Each point is reached from the start by the listed moves, each made once or not at all, plus a little noise. Is the number of moves made odd or even? Then give how often each move was made.

Moves:
(1): [ 47 -17  38  -7  11]
(2): [ 21  49  -5   2 -10]
(3): [-34  27  62  24  22]
Start: [  9 -16   7  15 -12]
Points:
[ 23  -9 108  35  26] => even (1, 0, 1)
[-27  13  72  42  14] => odd (0, 0, 1)

Moves:
(1): [ 13  28 -42   5 -34   7   8   3   8  10]
(2): [-11  27  11  10   1  16 -35 -10 -12 -33]
(3): [ 24 -14  41 -32  -7  18   1  -2   3   7]
(4): [-10 -11  13  29 -37 -28   5  -1  25 -28]
(5): [ 17 -12  39  52   7  14   5  16  21   5]
(6): [  0 -16 -17  -2 -13  27 -23 -25  14 -25]
(7): [-11  10  37  -9 -12  28  38 -20  32  -8]
(8): [-45   3 -20  21   1  32  10  27 -30  28]
(9): [ 17  22  14 -18   2   2 -25  32  40  23]
Start: [ 7 -5 14 -7 -9 -1 -6  0 33 16]
Points:
[ 53  42  24 -44 -60  69 -80  -3  85  -1] => odd (1, 1, 1, 0, 0, 1, 0, 0, 1)
[-17 -14  96  75 -43  53 -21  29  41  -4] => odd (0, 1, 1, 1, 1, 0, 0, 1, 0)
[ 28  57  23 -28 -55  37  16  15 115  41] => odd (1, 0, 0, 0, 0, 0, 1, 0, 1)
[ -6  45  92   4 -57  20 -23   2 121 -29] => even (0, 1, 0, 1, 0, 0, 1, 0, 1)
[-23   6   1  28 -98  70 -38  -7  42 -26] => even (1, 1, 1, 1, 0, 1, 0, 1, 0)
